Every row gives one point. The window is the flat piece filled in between its corners: a triangle in 3 columns, a solid with four corners in 4, and so on. A path goes straight from each point to the next, and from the last back to the first. After which points does the path pass through the window?
(in the rows, 128 means zero)

Window (4 x 4):
[[129  88 135 140]
 [177 161  89 142]
 [ 73 147 111 150]
 [120  91 179 138]]
Path:
(1): [129 107 145 126]
(2): [107 103 111 112]
(3): [144 136 114 196]
(4): [151 143 112 170]
(5): [157 144 106 105]
(6): [126 135 100 116]
(7): [111 144 133 183]
(8): [120  79 155 171]
(9): [107  94 153 118]
(10): [119 113 107 120]
(11): [113 119 113 162]
(12): [126  96 159 179]
(13): [124  99 150  88]
(14): [105 119 109 101]
(15): [105 119 129 162]
(16): [151 108 131 192]
Through the window after points: 4, 6, 12, 14, 16

Window (4 x 4):
[[179 178 131 100]
 [130  73 151 173]
 [143 114 111 148]
 [137 173 130 110]]
Path:
(1): [143 160 133 135]
(2): [141 175 130 138]
(3): [136 155 132  65]
(4): [137 104 123 125]
(5): [147 125 109 163]
(6): [152 133 112 175]
(7): [141 112 118 115]
(8): [139  85 147 143]
(9): [132 116 144 198]
(10): [148 174 123 171]
(11): [136 153 145  85]
(12): [152 128 120 102]
Through the window after points: 2, 4, 6, 8, 12

Window (6 x 6):
[[124 152 115 108  89 149]
 [141 128 134  97 116 118]
 [112 150 164 127 111 120]
 [119 117 128 155 164  92]
 [154 137 128 146 200 110]
 [113 155  90  37 141 163]]
Path:
(1): [111 102 138 120 145 135]
(2): [132 173 125 122 141 106]
(3): [120 172  91  71 143 109]
(4): [141 111 118  92 149 161]
(5): [112 115 124 111 110 163]
(6): [122 161 121  91 100 131]
(7): [134 161 121 141 141  73]
(8): [141  85 157 170 178 130]
Through the window after points: 1

Window (8 x 8):
[[ 93 105 159 101 158 115 140 147]
 [ 91 152 125 121 152  98 138 126]
 [157 115 125 160  91 137 149 111]
 [119 129 112 111 176 113 149 158]
 [190  89 136 163  71 108  78 127]
 [185 114 178 163 103 100 122 138]
 [137 171  77  68  95 132 160 109]
 [121  83 155 137 157  60 156 137]]
Path:
(1): [132 114 138 136 106  92 162 191]
(2): [134 110 134 121 150  93 138  81]
(3): [167 127 111  99 135 132 135  93]
(4): [105 133 134 131  81 104 144 165]
(5): [154 111 146 149  83 118 129 147]
(6): [171 118 147 141 127  97 129  95]
(7): [129 116 140 108 149 119 133 126]
(8): [ 92 112 139 135 117  98 143 174]
(9): [117 164 119 169  91 104 152 169]
(10): [153  76 162 123 158 111 114  93]
(11): [155 124 141 140 127 121 139 103]
(12): [135 111 123 158  85 113 139 175]
Through the window after points: 1, 3, 7, 11

Window (9 x 9):
[[107 101 107 156 155 192 121 124 144]
 [146 108 156 210  55 126 118 108 122]
 [ 85 178 117 146 153 153 133 161 170]
 [ 86 130 130 113 152 172 117 119 126]
 [118 146  94 139 157 168 151 123 114]
 [193  95 140  90 156  75 134 113 174]
 [139 101 152  94 140 158 167 109 181]
 [166  94 177 166 120 103 144 141 128]
 [ 73 162  96 160 198  91 153 123 145]]
Path:
(1): [143 142 146 132 146 150 131 113 146]
(2): [123 164 134 148 177 106 132 103 165]
(3): [ 89 112  96 148 168  99 162 147 127]
(4): [ 88 131  90 107 125 137 152 167  95]
(5): [142 140 118 167 171 180 140  91 147]
(6): [152 130 141 140 157 136 133 100 157]
(7): [110 103 113 101 119 105 150 151 164]
(8): [109 111 118 114 149 150 152 142 157]
(9): [144 124 152 117 167 171 137  84 160]
(10): [125 141 144 178 144 156 126 109 142]
(11): [112 103 123 144 127 151 140 149 127]
(12): [ 89 123  62 119 143 116 156 158 137]
(13): [109 155 143 172 193 130 138  98 145]
(14): [132 142 137 151 154 155 128 105 123]
(15): [113 122 113 134 145 144 149 137 131]
(16): [ 94  95 121 131 115 126 153 125 136]
Through the window after points: 2, 4, 12, 14

Window (11 x 11):
[[ 94 103 149 161 154 119 116 127 108 123 103]
 [133 137 125 132 171 128 129 172 127 121 115]
 [216 123 118 127  81  85 102 125 103 113 159]
 [113 133 123 101 102 107 152 143  91 123 102]
 [ 92 112  72  19  50 168  97 176  62 180 208]
 [128 138 171 118 138 135 131 120 140 133 113]
 [116 111 147 163 133 121 167 146 147 111 130]
 [ 92 156  94 125 121 157 112 132 141 111 134]
 [156 148 118 170 126 100 136 123 142 163 112]
 [123 128 135 144 121 176 150 134  80 130 118]
 [125  97 101  89 196  81 207  64 108 138 116]]
Path:
(1): [104 180 136 156 154 126 154 145  93 122 150]
(2): [110 147 142 148 164 102 147 127 109 128 151]
(3): [127  76 123 130 105 144 104 121 128 134  62]
(4): [142  94  98  89  96 135 118 140 133 142  74]
(5): [107 147 138 131 131 120 148 137  85 111 187]
(6): [109 129 140 132 143  96 150 121  97 140 146]
(7): [148  91 102  98 118 150 134 146 119 125  89]
(8): [182 103 115 107 145 117 133 126 145 150  83]
(9): [ 93 145 116 134 126 100 164 101  68 106 190]
(10): [112 128 115 100 159 100 168 100  92 132 139]
(11): [128  95  95  91 150 117 167 103 121 145 120]
(12): [146  93  73 102 118 133 142 125 139 147  92]
(13): [111 151 143 110 120 135 150 139  91 128 162]
(14): [129 151 142 124 173 112 163 112  90 141 160]
(15): [135 104 111 120 133 110 142 130 126 120 105]
(16): [144 108 128 111 141 132 122 148 136 128 104]
Through the window after points: 2, 8, 10, 14, 16

Window (11 x 11):
[[117 129 151  72 163 159 155 126 103  88 141]
 [129 187 123 111  80 112 111 147 125 147 124]
 [135 193 122 128 111 142 104 111 124 135  99]
 [121 135 109 102  96 179 150 124 167 111 128]
 [143 156 136  98 169 164 120 151 145 168  73]
 [ 97 133 114  83 102 179 107 121 116 120 132]
 [ 92 171  84  55 155 122  98 116 150 158 105]
 [ 64 171 182 103 131 149 120 117 104  99  99]
 [149 113 136 151 164 113 161 174 107  75 106]
 [ 61 139 175 107 213 116  93 112 119 136 154]
 [144 164 135  79 122 114  60 155 138  99 160]]
Path:
(1): [127 124 146 110 131 120 126 129 133 129 110]
(2): [119 125 175 121 128 103 112 112 123 116  77]
(3): [ 96 183 118  97 171 157 110 144 125 144 158]
(4): [124 161 133 117 154 146 126 155 121 103 138]
(5): [117 114 177  92 108 134 103 104 114 105 127]
(6): [131 147 156  91 125 129 100 108 136 133 111]
(7): [114 166 119 110 132 148 119 147 123 137 116]
(8): [118 159 119 115 159 152 127 161 109 103 118]
Through the window after points: 2, 6, 8

Window (12 x 12):
[[136 142 140  64 143 123 139 116 139 146  96 149]
 [139 120 153  83 133 133 164 162 123 108 102 111]
 [170 178 125  60 166 149 133 158  86 140 124 110]
 [ 48 146  77 146 114 146 144 141 128 140 102 111]
 [122 135 120 133 144 203 139 121 167 119 142 156]
 [147  90 120 171 126  97 123  75 131 135 173 101]
 [122  91 109 143 174 142 157  90 112 103 118 152]
 [117 106 155 132 102 150 192 130 121 132 190 143]
 [ 67 158 133 136  96 148  25  79  90 160  74  98]
 [ 96  76 110 117 169 121 134 123 137 107 144 146]
 [126 108 141 145 179 178 135 110 142 163 141 125]
 [ 94 141 133 132 186 138 139  95 153 113 137 118]]
Path:
(1): [ 93 113 114 122 148 150 140 104 137 132 138 116]
(2): [124 141 166 183 130 129 128 124 137 104 128 177]
(3): [138 149 143 105 158 135 140 147 123 137 117 123]
(4): [130 104  99  63 118 182 135  97  93 122 135 109]
(5): [104 112 109  80 129 160 149 103 130 122 127 128]
(6): [124 136 138 155 161 112 127 153 117 139 138 132]
(7): [100 145 127 137 147 144 133 135 137 140 123 156]
(8): [113 100 115  50 144 170 151 105 117 114 103  93]
Through the window after points: 3, 5

Window (14 x 14):
[[127 115 137  91 173 122  93 152 121  99 106 172 139  66]
 [127  78 190 135 128 143 123 134 129 151 103 129 106  85]
 [143 141  97 131  79 155 125 136 119 174 133 157 131 155]
 [142 147 123 117 112 104 140 172 141 106 156 186  89 128]
 [127  72 111 199 115 125 140 105 132 126 179  85 133 126]
 [127 145  94 103  81 134 138  79 124 171 126 103  77 147]
 [ 58 100 130 167 124 110 164 137 142 155 172  79 161  98]
 [117  82 212  91 153 122  84 128 143 117 136 123 155 105]
 [158 132 107 146  95 112 187  69 127 170 146 149 123 147]
 [135  60 117 133 102  75 145 136 171 143 140 107 145 102]
 [138 109 166 140 157 140 118 122 187 161 127  79 136  99]
 [120 133 120 167  85 139 147  76 145 148  82 119 114 182]
 [151 157 163 104 152  76  78 175  79 126 105 162 122  96]
 [124 118 155 114 161  92  61 146 135 145 125 205 102 100]]
Path:
(1): [116  91 148 112 151 115 131 131 129 142 125 135 106 134]
(2): [127  98 145 130 170 107 134 148 123 144 117 122 137 130]
(3): [124 107 157 141 118 122 116 139 143 134 138 141 132  89]
(4): [129 153 158 147  67 109 123 104 138 149 129 131 149  72]
(5): [123  70 115 138 164 137 137 110 135 160 117 109 116 165]
(6): [124 100 149 132 160 139 145 139 133 147 123 126 119 145]
(7): [120 130 137 144 106 122 114 114 134 135 139 128 128 102]
(8): [155 165 150 125 100 123 100 140 142 133 117 148 137  75]
Through the window after points: none
